Each row of a before or after table is a point. The points were changed in one or more steps. Then noise was added and the rows were shuffled. The steps act on how far a point lies along the listed directions, d1 being the first. Write out the steps. A step turns or swaps two directions, mirrors them in a line or flattens them onto one, adds a multiple of one to another, or multiplies one. Angles are multiples of 10 degrees, from the lower direction toward the higher: turns from -170 to 170, lines from 10 to 170 but not 90. Use the fewest steps. Two steps may share a direction if one is a turn and the other turns, adds or multiplies; they go together, in the order done. Otherwise the lowest direction goes first.
In the rows, zero is written as 128.

Directions:
(1): [168  94]
(2): [162 168]
Before (9 x 2):
[[136 146]
 [161 174]
 [155 142]
 [103  58]
 [ 71 148]
 [ 59 156]
 [ 99 131]
 [135 182]
 [ 74  87]]
After (9 x 2):
[[164 188]
 [109 121]
 [108 170]
 [ 89  86]
 [103 181]
 [127 149]
 [115  99]
 [187 169]
 [ 83 106]]
Steps: multiply d1 by 0.7; multiply d2 by -1

Directions:
(1): [139 126 162 124 170  56]
(2): [136 143 199  95  88 141]
(3): [114 107 143 195  81 103]
(4): [168 186  96 125  93  97]
Before (8 x 6):
[[128 102 101 161 152 146]
 [ 80 113 110 145 182 174]
 [ 99  49 132 168 117 199]
 [128 145  97 149  85 164]
 [122 128  74  82 172 180]
 [147 133  63 125 163 115]
 [ 83  59 193 131 206  87]
 [136 128  98 171  68 159]]
After (8 x 6):
[[123  89 142 143 161 140]
 [ 83 100  78 139  91 238]
 [150 117 135 136 170  74]
 [ 82 105 124 157 186 156]
 [125  71  67 164 189 132]
 [122  88 182 110 145 131]
 [132 132 135 136 168  76]
 [108  95 130 132 165 114]]
Steps: turn d2 and d4 by 70 degrees; turn d1 and d2 by 140 degrees; multiply d3 by 0

Directions:
(1): [ 85 109  72 191 162 117 134 107 146 151 185]
(2): [188 186  92 154  88 107  91 127  87 136 160]
(3): [135 133 158 162 103 172 164 202 134 184 149]
(4): [ 99 171 113 147  69 110 181 131 173  72 120]
Before (9 x 11):
[[ 91 173  15 195 108  66 117  62 160  52 179]
 [160 120  79 159 149 113  82 111  66 143 182]
 [105 117 132 148 136 107 100  90 130 114 150]
 [132 110 224  93 122 174 181 205 156 145  98]
 [135  92 146 180 192 158  96 170  94 227 177]
 [179 140 120 147 168 104 117 134 100 173 127]
 [123 137  56 160 148  76 118  85 123 115 138]
 [109 121  92 120 168 117 125  88 128  85 134]
 [147 157  80 169 141 102  97 112 125 135 152]]
After (9 x 11):
[[108 130 157 123 111 110 117 102 139  87 118]
 [148 156 114  98 108  88 131 106 122  78  73]
 [120 130 119  92 148 122 133  99 129  66 102]
 [152 177 116 131 104 108 119 127 137  96 106]
 [117  82 160 159 180 166 151 180 142 203 172]
 [ 53 149 140 196  92 135 220 180 199 109 138]
 [199 181 151  42  75 105  71 106  94  38  55]
 [121 157  92 149  83 103 154 123 125  66 142]
 [136 159 102 171 135  92 167 131 147 131 128]]
Steps: turn d1 and d4 by 130 degrees; add -0.5 times d4 to d2

Directions:
(1): [127 137 177  42 130  83 144  63 127 124 125  89 106  96]
(2): [190 133 191 149 124 134 160 168 140  46 141 129 139  93]
(3): [158 196  75 103  73 170 144 127 148 151 142 110 160  76]
Before (14 x 14):
[[ 98 125 142  53 145  93 113  68 102 193 127  82 110 127]
 [107  99  95 102 142 107 113 101 100 182 124 127 117 151]
 [119 186  45 162  90 155 131 152 134 163 143 145 160 123]
 [156 173 142  87 106 118 157 129 112 135 112 122 153 106]
 [151  78 192 133 176  89 117 146 129  78  93 146 106 150]
 [160 158 133 160 106 169 129 169 146  67 159 134 151 115]
 [169 137 149 165 122 129 137 168 143  82 131 138 155  94]
 [111 111  66 169 118 125 113 134 136 186 127 149 151 168]
 [144 114 121 175 145 168 130 199 116 122 125 145 126 121]
 [ 79 189  85  50 116 112 137  49 118 205 132  89 103 102]
 [121 180  55  72 112 119 140  68 148 202 117  88 138 128]
 [ 88  66 204 101 155  86 130  69 108  99 113  91  88 141]
 [184  87 176 170 140 133 125 181 133  68 130 159 119 115]
 [206 175  96 175  83 199 165 177 141 101 147 151 177  71]]
After (14 x 14):
[[197  89 176 196 146 145 128 207 132  56 129 169 121 115]
 [ 90 125 131  54 147  97 107  63 103 204 119  83 109 135]
 [147 114 122 186 143 170 134 203 110 109 127 143 125 111]
 [179 143 163 166 123 130 144 178 139  66 129 138 151  93]
 [ 65 188  88  16 117  94 135  10 113 224 126  76  93 103]
 [ 97 116  58 168 119 121 108 131 134 202 128 153 149 175]
 [155 180 149  72 111 110 162 124 111 130 116 104 147  88]
 [ 91  94  77 109 139 109 102 102 101 190 125 131 118 165]
 [158  71 172 182 173 116 115 181 128  68 100 167 116 167]
 [111 186  66  30 114  99 145  29 144 221 111  69 127 120]
 [171 161 155 150 101 163 143 164 145  54 162 126 149 107]
 [ 92  60 180 150 146 113 119 104 112 109 112 116  94 156]
 [112 190  62 130  93 141 136 121 137 168 140 124 147 112]
 [221 184 136 131  81 173 185 150 141  82 142 129 168  43]]
Steps: add 0.7 times d3 to d1; multiply d2 by 1.3

Directions:
(1): [123  98 122 131 115 181 142 100 101  70 103 134  68 150  99  69  67 175
 183  88 139 111  89  80]
(2): [136  98 144 156 165 113  98  53 115 107 127  63  67 116 126 141 236 152
 147 113 137 140 154 135]
(3): [144 154 130 111 157  94 143 144 150 105 119 111 165 200 229  50 154 167
 150 149 172 125 127 124]
(4): [146  72 135 105 149 225 160  96 128  96  93  66 197 133 132 138 113 110
  77 142 148 118 131 177]
(5): [124 130 102 115 144 173  71 166 117 164 111 114 113 151 171 156 105  87
 167  47 163 114 218 115]
(6): [135  99 154 193 109 145  46 130 156 115 195 111 102 170 139  78  89  98
 117 170  85 104 140 173]
Before (12 x 24):
[[125 106 156 174 122  78 100  63 138 122 182  92 110 100  91 158 214 138
  103 176 106 140  91 176]
 [110 130 109  97 115 144 192 154  88 156  89 178 153  84 114 217 118  97
  130  96 133 125 159 114]
 [127 112  70  58 176 202 172  88  81 109  75 111 120 134 143 141 137 173
  155  71 182 107 155  51]
 [127  69 131 192  66 142  96 122 157  80 167 140  45 100  50 111  91 126
  135 186  51 103  86 123]
 [122 110 108  87 116 171 125 133 108 122  90 137 133 108  87 137  71 116
  112  92 121 119 128 135]
 [132 172 101 104 127  74 106 160 127 167 122 165  89 119 122 174 137 127
  182  81 142 140 131  96]
 [148 105 140 121 145  88 142  80  94 136 114  89 120  82  88 170 212 118
  122 122 138 144 170 104]
 [122 114 129 132 102 197 106  90 123 113 132 125 144 131 106  95  37 125
  120 129 130  88 149 134]
 [128 159 110  88 150 107 169 172 143 151 101 133 226 158 192 141 127 138
   77 173 173 139 136 146]
 [132 140 116  73 116 190 171 201 130 167  71 145 206 187 170 134  51 100
  137  95 158 101 139 120]
 [ 98 173 119 142 105  95  46 188 113 185 166 177 103 130 164 156  72  57
  160 110 104 144 172 121]
 [169  90 130  71 191 105 213  30 116  65  78  87 156 140 139  81 202 204
  140 169 165 148  47 119]]
After (12 x 24):
[[142  91 158 154 128 135 161 112 140 100 147 112 186 149 170 122 150 105
   79 210 107 109 131 196]
 [131 124 138 130 119  88  94 120 142 132 150 126 137 108 103 126 146 112
   78 168  86 132 120 180]
 [119 159  97 102 144 117  82 169 126 170 123 117 139 168 206 151 140 116
  183  57 194 122 188 116]
 [124  82 110 140 108 217 101 119 130 127 188 140 144 125  80 134  38  87
   57 187  68  85 124 144]
 [136  91 183 179  92 116 153  79 140  94 152 123 108 151  71  83 137 160
  110 205  66 114  35 153]
 [156 115 128 108 129 149 110 171 126 143 127 108 192 169 170 106  80  74
  117 130 153 105 199 124]
 [128  89 139 166 135 144 115  81 124  61 131  95  87 186 142  49 115 196
  139 165 143 119  93 126]
 [110 164 138 151  96  69  98  87 131 159 170 162 110  80  83 139 135 135
  114 157  97 120 140 124]
 [146  45 111 143 147 229  17 100 109 129 143  94  56 162 110 128  49  71
  180  65 119  96 188 139]
 [113 169 131  76 135  72 222 110 104 110  90 154 190 101 150 132 155 157
  114 176 141 176  51 113]
 [155 119 117  74 143 160 182 120 141 113  88 110 196 124 121 156 116 126
  102 147 152 135  82 159]
 [123 148  92 115 127  62 118 169 145 181 106 133  98  60 126 233 229 102
  147 114 126 144 192  98]]
Steps: turn d1 and d3 by -100 degrees; turn d2 and d5 by 130 degrees; turn d4 and d6 by 120 degrees
